Every row gives one point. To make a cloud, some directions were put in groups of two or more. Within a group, all points are equally far from the middle, so they leave a hole (a ring in 2 directions, a hollow ball in 3). The other directions are filled evenly. Then the cloud was stretched, turned, moved and blurred a little. Count the holes, and give their numbers of directions, smallest first.

Cloud:
[57 23 -24]
[-7 2 -51]
[53 -23 5]
[-13 43 21]
[-3 0 39]
[59 18 -27]
[-34 34 -10]
[14 5 -56]
[16 45 25]
[24 47 -35]
[15 -21 32]
[3 -36 -28]
[-32 -14 -13]
[37 50 -3]
[60 7 9]
[-6 -34 -22]
[8 -39 -21]
[5 -27 25]
[24 -40 -19]
[22 5 -55]
[28 23 -51]
[-9 2 -51]
Holes: 1 (3)

Cloud:
[21 -47 4 34]
[-15 -50 3 -47]
[20 33 -4 -54]
[-35 6 47 -14]
[6 -45 29 -49]
[-32 -44 6 -41]
[-24 32 -48 -8]
[-45 1 32 -28]
[1 -55 -27 20]
[48 -20 -43 3]
[37 -29 39 -43]
[39 -44 -8 27]
[-48 -25 11 -37]
[-22 -50 2 -43]
[34 26 13 -52]
[50 -17 -43 3]
[-27 26 -45 20]
[-16 41 -14 -43]
[-43 23 -31 -24]
[-7 34 15 43]
[29 45 -10 35]
[-18 28 -26 42]
[20 21 -36 -48]
[-6 -27 37 36]
[-21 29 -43 23]
[-18 43 36 -19]
[46 -25 46 -26]
[-28 -51 -28 -15]
[-42 -14 -35 19]
[-49 6 16 -33]
[-15 -49 -27 20]
[-7 -47 28 -47]
Holes: 2 (2, 2)

Cloud:
[35 -37 33 0 8 25]
[-14 36 -3 -17 -47 1]
[9 -58 24 11 11 9]
[-22 -47 11 -24 10 51]
[-32 -32 -5 -35 21 50]
[22 10 -44 -5 7 44]
[2 24 -47 21 0 28]
[-15 -50 -30 23 -12 11]
[-46 15 -46 -1 2 19]
[11 11 -44 32 0 21]
[-13 -31 19 -31 -54 -2]
[-6 7 43 21 9 17]
[-22 -47 35 -11 13 -11]
[8 -50 -23 3 26 37]
[-35 -25 46 -13 14 9]
[-6 -23 -22 -60 -31 8]
[30 -32 -7 -46 -11 41]
[5 21 22 -36 0 50]
[-5 39 -11 -31 28 -3]
[-3 29 -9 24 -21 -17]
[-30 -3 47 12 1 12]
[5 -24 -35 -17 37 -19]
[-28 -3 22 -29 -51 -2]
[33 -9 33 15 -17 -6]
[6 36 -34 -27 -12 35]
[11 33 -14 -38 -21 37]
[21 -24 6 -55 13 -9]
[-4 -48 9 5 32 -14]
[4 11 50 0 7 21]
[-21 23 -19 36 -24 9]
[-50 10 -32 -23 27 1]
[-27 -4 25 -19 11 58]
[9 -41 -26 -28 30 37]
[-30 16 -10 34 31 12]
[-29 -2 22 27 -32 18]
[-24 22 -6 -49 3 46]
[30 -22 26 -25 26 -10]
[1 -29 -29 -32 -51 4]
[30 -2 -42 9 -29 30]
[24 12 -44 1 -24 -12]
[-42 25 -32 -30 -8 -3]
[16 20 15 -22 -27 52]
[32 -4 9 -31 31 34]
[19 -53 12 2 -37 27]
[2 -46 -32 25 19 14]
[11 -24 -10 -58 19 -9]
[19 3 -57 6 12 6]
[-45 -16 25 0 35 5]
[35 -28 34 -14 -20 -9]
[-25 -54 12 9 7 37]
[-13 -24 -55 -24 -10 -11]
[16 22 -28 -28 35 20]
Holes: 2 (2, 4)

Cloud:
[-13 28 31 29 -14 17 -16 -35]
[22 -31 33 -28 -11 -20 -26 -22]
[7 43 3 9 -11 44 -12 6]
[-31 -27 17 -43 -27 44 14 -24]
[34 11 41 -51 -11 31 11 -7]
[22 26 -23 13 -6 -26 -1 9]
[-3 0 -34 10 -17 43 34 12]
[10 37 10 -40 34 8 2 21]
[45 -8 -11 -16 13 15 -14 -39]
[1 4 49 -7 9 -31 17 -11]
[25 -28 10 -2 -31 -16 40 -19]
[-24 2 28 -33 36 48 24 16]
[-24 30 3 14 -36 25 -13 -29]
[22 13 -35 33 15 -39 -2 -20]
[32 -4 12 1 -6 -5 -38 45]
[20 43 -2 -6 10 27 -35 10]
[10 25 -26 -24 -3 15 -13 2]
[-11 36 28 -6 16 -13 -33 39]
[3 -22 -6 6 -26 9 -7 38]
[7 -21 13 -34 -17 -25 -38 35]
[-35 19 35 -22 -14 -10 -10 36]
[-16 11 45 22 -19 -19 -5 33]
[-7 -2 -38 26 19 7 -18 -45]
[-7 -32 22 -6 38 14 12 11]
[7 13 -28 -23 -11 30 -3 -2]
[32 -4 8 -3 -39 -7 -12 26]
[18 -1 37 -7 17 -13 44 16]
[5 -19 35 -27 -7 -5 -27 28]
[26 42 3 -5 -25 28 -31 12]
[-32 19 1 -5 -14 -32 -2 -26]
[-25 -27 29 -20 24 32 17 -29]
[-9 -23 24 -31 51 -17 -3 22]
[28 22 20 -36 24 9 0 -43]
[27 -16 27 25 -22 -14 31 2]
[21 -18 33 22 17 -20 23 -13]
[7 -18 -26 -15 5 -20 6 14]
[-34 -12 -25 3 16 36 6 26]
[29 33 10 9 21 -29 -20 0]
[3 -9 34 -11 6 -3 5 54]
[-5 44 10 22 3 29 -4 28]
[10 35 4 -37 20 0 25 2]
[6 30 20 24 32 -4 -9 32]
[-6 26 -20 3 -15 41 -2 -13]
[31 13 -10 -12 -31 -26 -14 -20]
[-10 18 -20 -60 -26 15 19 28]
[24 11 44 -27 -13 -3 -36 34]
[7 6 -17 -5 -40 -7 44 -13]
[-23 9 36 -33 1 7 -45 32]
[9 13 58 -22 -19 -37 -37 -14]
[-31 24 18 -12 -18 -19 3 -27]
[32 -3 -15 -14 0 -15 -26 39]
[-23 35 -9 -51 -21 15 -15 28]
[-22 36 18 -57 6 8 23 35]
[18 30 -17 -2 -19 12 -16 -7]
[36 6 -10 -28 -19 41 -15 23]
[1 9 -33 9 -22 6 38 44]
[-6 -22 33 -45 27 24 13 41]
[16 -35 -16 -29 32 30 -9 22]
[-24 -30 13 -1 -13 -3 19 11]
[-14 30 29 -48 -4 22 7 -5]
[-7 -25 18 11 20 33 -14 35]
[-14 38 11 -39 -6 32 11 14]
[5 -13 -27 9 0 -23 -37 12]
[18 43 -10 4 -33 0 -28 12]
[6 8 -35 -20 10 -37 -9 7]
[15 -27 13 -13 -17 -13 -20 13]
[-28 -9 44 -46 -18 18 -8 -4]
[-4 -25 19 15 -16 10 -12 35]
[-11 -29 -20 25 -3 43 2 18]
[-26 -6 22 17 31 2 -19 -5]
[16 -16 -38 12 20 26 14 10]
[23 6 -22 -15 -4 -29 20 -5]
Holes: 1 (3)

Cloud, 82 rows:
[10 -23 -14 -7 -3 -33 -13 27]
[42 -12 18 -13 0 0 -7 -9]
[19 -40 -30 2 15 -26 -12 24]
[21 0 0 2 -5 15 -17 -22]
[-22 5 -14 -14 -44 -38 -1 25]
[17 -3 -25 -18 4 21 -26 18]
[6 -14 -14 16 -13 26 -19 12]
[10 13 -33 -35 20 0 0 -1]
[21 3 -6 11 -46 -4 0 31]
[25 -11 21 -24 42 -3 -17 21]
[-10 -6 -15 19 38 3 24 -7]
[4 -20 -19 20 -14 -10 -13 -2]
[30 2 -25 -13 48 -2 -30 4]
[-1 -32 34 -5 9 0 8 9]
[-15 9 6 10 1 5 21 -12]
[-2 19 -21 -4 7 4 6 51]
[-6 17 -36 8 -36 -5 -2 44]
[29 12 9 -17 6 -14 29 28]
[-31 -5 -13 17 23 7 21 43]
[-6 -7 41 47 -3 -14 16 0]
[-45 -4 -32 25 28 0 5 -3]
[-16 5 6 6 10 -10 -9 24]
[-27 37 -13 26 -2 -12 17 11]
[2 -10 7 -10 -7 -20 25 21]
[17 3 12 -19 -11 -19 -33 31]
[-29 8 -15 0 19 -30 -17 -4]
[21 7 -26 -1 -24 -47 16 49]
[18 4 1 -7 31 -30 -27 -24]
[25 24 -16 16 -11 -35 -17 -19]
[-2 -9 -47 1 -40 -14 7 -5]
[-15 -3 32 15 50 -10 -6 1]
[17 27 -17 18 25 24 -15 18]
[54 5 20 -24 24 -18 -8 38]
[24 3 -23 -28 -29 -21 -23 11]
[14 -16 0 11 43 32 -3 50]
[-30 43 -25 -8 -12 -14 1 10]
[19 20 -18 42 -24 -14 1 -11]
[-49 -6 -31 5 1 9 -28 40]
[-14 -26 -16 31 7 24 -30 -4]
[8 -24 -3 -7 34 -36 -5 57]
[-19 10 -23 25 26 12 14 -1]
[19 8 5 6 15 18 28 -19]
[8 29 -7 11 -11 -34 -29 -6]
[-18 -12 -35 24 15 -15 36 -18]
[-26 2 -25 4 15 -32 -50 6]
[23 14 -19 31 11 -35 -29 -6]
[10 -6 -10 17 9 40 49 22]
[25 -31 2 7 22 -3 17 6]
[-19 -37 -9 32 38 43 6 4]
[-44 -23 -16 -13 27 9 6 37]
[-13 33 -2 -7 34 -42 -5 20]
[-32 12 -25 -3 -1 4 -15 31]
[-11 7 -14 19 15 20 17 -10]
[-5 12 10 -17 37 7 17 -31]
[-40 13 7 9 9 -16 -18 6]
[11 -32 16 30 20 7 -27 -8]
[-12 -7 8 -6 4 -6 -60 -26]
[19 20 8 30 -3 -4 -28 -29]
[6 -14 7 2 55 -4 -13 18]
[3 -31 12 -4 8 25 -36 5]
[38 16 -5 6 -7 -23 17 -9]
[-9 -10 28 35 47 -14 -3 7]
[18 10 -28 31 7 -52 2 6]
[-3 -4 -6 11 0 16 -3 -27]
[-40 -2 -8 36 28 -15 28 -14]
[-14 31 -39 31 -7 -15 -33 -7]
[14 -26 -16 31 -20 -6 19 -13]
[22 -9 -17 18 -18 -13 39 32]
[-24 10 -21 -10 21 -25 -5 -25]
[1 31 7 13 53 8 -16 33]
[-36 20 20 39 17 8 -34 -4]
[15 35 1 -7 10 -2 -24 31]
[8 -1 -1 3 14 22 39 29]
[-13 -6 -8 9 28 -40 13 8]
[-7 30 -54 -8 31 -17 -40 -10]
[6 22 -3 6 27 26 11 3]
[12 -24 -11 -32 33 -24 -29 18]
[-20 -6 -1 -6 36 -48 -38 -10]
[-8 -22 -4 0 20 -30 -36 4]
[-1 -20 29 -16 27 -5 -26 -4]
[-14 -12 4 23 2 27 -2 2]
[19 -14 7 23 14 -17 20 15]
Holes: 0

Cloud, 87 rows:
[-17 -28 23 -18 13 -9 20 13 28]
[-28 -3 -15 -13 34 13 -14 -19 3]
[29 2 36 29 19 -3 -13 31 4]
[16 16 -20 -36 -23 12 -22 -13 26]
[11 20 2 -9 -1 33 3 7 22]
[2 -27 6 2 15 -1 1 -32 44]
[-7 -10 -5 -1 1 -10 42 -32 -1]
[19 21 2 -8 20 27 26 -13 -4]
[-26 -20 -3 -4 -10 -6 39 23 -24]
[-2 9 28 -16 24 -13 -3 27 14]
[9 -29 0 -24 -6 -16 12 8 25]
[-1 -17 21 16 11 23 14 14 -27]
[8 22 30 0 18 6 18 9 7]
[-43 -14 -5 18 24 34 39 3 -6]
[-33 -34 -13 -16 -12 7 34 -22 25]
[13 7 22 7 -27 -34 16 12 29]
[-1 5 -48 -22 -9 29 25 5 5]
[33 20 -16 -5 -2 -32 -4 8 26]
[32 21 31 4 -8 10 2 0 -24]
[0 13 -21 -22 -17 -4 46 14 35]
[-14 -20 6 -12 32 -18 34 -7 33]
[-6 -8 8 0 16 21 2 2 -25]
[14 0 21 -13 24 -17 23 5 -28]
[6 6 2 -9 -7 -13 17 7 21]
[36 -20 -21 -8 9 0 5 -27 4]
[6 38 -3 -3 -29 -5 1 34 10]
[-5 -16 13 32 -5 -20 19 1 -19]
[5 -5 -7 11 -26 -13 12 21 -4]
[-34 -1 -30 6 19 -9 12 25 -23]
[-15 -9 -8 4 11 -4 -28 -9 1]
[-20 -19 4 16 -21 4 -5 18 18]
[6 -10 15 9 11 -34 -1 -19 -18]
[14 10 18 0 4 -29 -7 13 -29]
[-22 6 31 -22 6 41 9 16 4]
[-30 -19 -23 20 -3 3 3 -15 13]
[-2 -13 -18 -3 15 -24 -26 23 10]
[-23 -22 -38 26 20 12 7 -10 11]
[42 1 10 -7 9 -7 -21 23 28]
[30 -9 -5 5 15 -26 35 -13 18]
[-21 -7 8 10 -11 -7 12 -4 6]
[17 7 7 0 8 2 26 -15 38]
[-20 18 -22 5 10 -19 -3 -7 -11]
[26 2 -17 -7 19 -7 54 22 -8]
[16 -11 6 -12 27 1 29 20 -8]
[1 17 -2 -16 5 9 60 -12 10]
[1 -13 -7 -12 -24 -19 11 -15 -28]
[23 -1 25 0 -5 14 15 6 37]
[7 8 7 -10 -13 11 22 51 1]
[27 -15 -13 21 -7 -3 -18 -2 -6]
[7 -14 16 -21 -8 -19 -26 -6 23]
[-12 22 -31 33 13 -3 -15 13 15]
[-4 -19 -12 24 -6 6 3 21 9]
[-2 -16 -35 -12 -24 -7 37 -6 17]
[-7 -9 -23 23 28 5 25 16 29]
[-12 -10 -37 21 23 -2 8 20 3]
[-3 22 -11 11 -3 -43 17 6 -14]
[3 29 -1 -3 -11 5 33 53 -8]
[18 20 -3 -38 -8 -4 16 -6 1]
[-4 3 -3 -2 15 -16 49 21 45]
[-27 -22 6 -16 -4 -5 6 32 -11]
[-31 -45 -30 0 16 -2 9 1 5]
[25 -5 1 -16 -8 -12 21 33 6]
[12 -32 -10 8 1 0 -2 -30 -4]
[-9 -18 37 5 18 21 4 11 5]
[-22 -18 -34 2 28 4 21 10 23]
[6 -33 24 13 27 9 17 -23 47]
[-37 -14 2 14 2 31 3 -10 -1]
[-9 -26 0 -21 -1 17 -4 -5 -10]
[-10 -45 -23 5 -25 25 9 18 -19]
[-15 -6 3 11 6 36 5 4 -10]
[-18 -19 12 -6 18 -11 17 -28 28]
[10 28 -2 13 0 33 22 -11 16]
[35 9 -1 -12 23 -20 0 10 48]
[-28 7 22 -16 -11 -7 15 -11 -15]
[2 -7 10 -34 -4 -3 37 -3 10]
[-9 -16 21 -8 2 -1 18 23 12]
[21 -16 -29 -39 -32 16 32 -8 -2]
[2 -26 -10 19 -4 27 -3 -26 38]
[26 -16 -19 -7 -25 8 1 -32 34]
[16 31 21 -21 24 0 24 22 30]
[26 -29 25 12 5 12 19 -20 10]
[16 6 14 -13 13 4 23 24 8]
[-22 8 -8 -7 -13 -11 2 -42 6]
[0 -38 -7 -43 -21 -13 9 -21 21]
[11 -16 2 2 -19 -29 -5 19 13]
[31 -29 -9 -36 -26 -5 39 5 -12]
[-15 -42 -2 -12 12 19 -20 26 -23]
Holes: 0

Cloud:
[-18 17 -31 3 17 -7 4 3 -22]
[0 1 -13 1 15 -40 -10 -16 25]
[8 -9 17 -2 34 22 5 -3 1]
[12 7 -25 -25 29 -12 15 -13 -7]
[19 -12 27 14 18 12 -17 8 -21]
[-19 -3 16 30 -5 -24 -11 36 22]
[8 21 -11 12 10 -26 -6 -27 -6]
[18 13 -37 -10 9 -6 -24 10 -5]
[-24 -6 -17 27 -11 -27 8 29 5]
[-37 -26 -19 22 20 -5 31 1 30]
[-24 9 -14 0 -34 15 5 28 -11]
[24 -12 -28 -7 22 -12 17 -2 -26]
[-23 -14 5 32 -7 -23 -7 31 23]
[32 -8 13 -7 -12 12 -2 8 -27]
[28 18 -30 21 21 -16 -12 11 -4]
[7 -1 11 -8 16 -35 10 37 27]
[-4 17 -9 20 16 -26 10 15 36]
[3 -40 -1 7 12 -2 6 56 7]
[-7 -29 5 -11 15 11 26 -5 -10]
[13 -21 25 22 9 8 -23 13 2]
[-6 -29 10 -2 19 17 -16 -6 34]
[21 12 10 0 34 -23 -12 15 23]
[-17 -13 -12 -6 -23 1 -17 33 -10]
[-13 -17 -14 -3 -2 28 -7 2 -26]
[12 19 -7 21 -21 -1 30 -4 1]
[-24 -13 -30 17 -9 -18 3 -10 -4]
[-20 -3 -10 26 -2 27 0 -18 -2]
[-26 -9 -14 24 -8 23 22 -1 -13]
[22 -20 5 21 13 -24 15 -2 8]
[15 21 -20 20 22 -8 4 4 26]
[-14 9 1 2 -7 -17 23 4 54]
[0 -4 8 -5 4 -47 -4 22 6]
[5 -20 -21 24 14 26 -21 15 20]
[-19 -17 -10 37 -4 -17 5 12 -20]
[15 5 -31 4 -18 -24 -10 23 -21]
[-14 16 -22 -2 12 -17 20 22 -12]
[-31 -52 -7 -22 -3 -22 14 -5 12]
[-9 15 -13 31 3 -12 -21 15 -2]
[11 -13 -26 10 -6 17 24 2 13]
[-14 -27 -3 13 0 12 -13 60 4]
[8 -22 -3 25 -30 11 22 -16 -9]
[34 -11 -16 25 33 -31 -8 -4 9]
[10 47 5 23 10 7 -6 -4 4]
[-18 9 -32 16 17 0 -20 5 16]
[1 0 -30 7 -13 -40 16 25 -21]
[-16 5 -20 -15 7 4 -15 -7 -26]
[-24 -6 -35 9 -1 -28 12 -10 23]
[17 -10 -13 15 13 -10 24 48 -1]
[4 -28 1 -18 2 29 -4 -12 5]
[-24 -26 -31 14 34 -8 -4 23 12]
[-9 8 -1 -2 23 4 -38 32 -12]
[-25 -15 1 33 3 6 20 2 7]
[18 -15 -16 -10 31 -8 17 17 -1]
[39 8 15 -5 2 9 -33 20 10]
[10 10 -35 13 4 -31 -9 17 -17]
[12 -4 13 2 3 -39 18 19 20]
[20 26 -25 11 -20 19 9 -4 -10]
[27 20 -15 4 28 2 -5 30 -15]
[-14 -33 0 -2 9 15 9 36 7]
[-24 -11 -5 21 21 4 15 -34 -2]
[-37 -8 -23 19 12 -13 26 18 -3]
[-3 -33 -24 2 4 22 5 21 16]
[-21 1 -34 -11 -43 3 14 -7 -14]
[-1 -27 20 -5 7 6 31 24 11]
[-27 -10 5 19 19 -8 4 -14 8]
[-17 1 9 -9 15 -22 -8 26 23]
[-21 -33 -14 16 -4 5 9 -16 30]
[-11 -15 -11 35 29 5 9 14 4]
[24 -14 -11 30 -4 18 -13 39 14]
[22 -24 4 -3 0 -9 4 -9 28]
[-10 -11 3 0 -9 4 -28 26 -32]
[29 -9 -7 32 -13 3 -1 4 -10]
[-30 -12 -5 22 -3 5 -2 10 41]
[-28 6 20 14 8 14 1 -8 5]
[-2 3 -10 -10 26 -36 -13 -18 22]
[-9 -6 -10 -18 14 -37 -6 -19 14]
[-4 -38 -8 5 30 -11 7 33 -12]
[1 19 -18 26 -8 -13 -19 21 1]
[-28 -18 -7 29 -10 -17 10 6 4]
[5 26 5 -24 0 28 3 10 29]
[-31 -7 -28 15 0 -22 13 -2 23]
[-29 -15 6 -9 22 -22 -3 18 26]
[-33 10 -23 15 -1 21 10 -6 -1]
[13 -10 24 29 32 -2 5 19 18]
[-17 -17 18 -2 16 21 -31 43 30]
[-14 -6 17 6 21 3 -16 26 -28]
[20 31 -26 16 4 3 -16 16 -13]
[12 18 -19 -2 25 -9 -13 43 9]
[-32 -1 14 10 -2 16 3 -7 26]
[-16 -13 14 -2 -9 42 6 25 -7]
[3 20 -37 0 -9 5 7 -2 11]
[30 23 28 15 -8 7 -15 28 14]
[-5 -38 15 -4 2 -8 29 1 -8]
[-28 -41 -27 22 10 -23 18 25 10]
[-16 -10 11 9 43 -21 -32 18 24]
[-14 -34 -8 37 14 -11 3 40 27]
[20 23 11 -15 -1 34 6 10 0]
[-14 9 -15 -17 -19 5 16 37 28]
[-27 1 -12 -9 -2 29 -7 9 -7]
[27 12 12 11 -19 -20 -11 4 -3]
[3 -6 -16 26 40 5 30 9 27]
[8 -41 -24 21 -5 0 -8 31 5]
[-15 10 13 28 -7 -14 -14 21 10]
[12 -36 14 7 16 -16 -4 -3 -18]
[3 -28 25 7 2 13 -27 35 6]
[9 30 -4 12 11 -2 -29 -7 23]
Holes: 2 (2, 2)
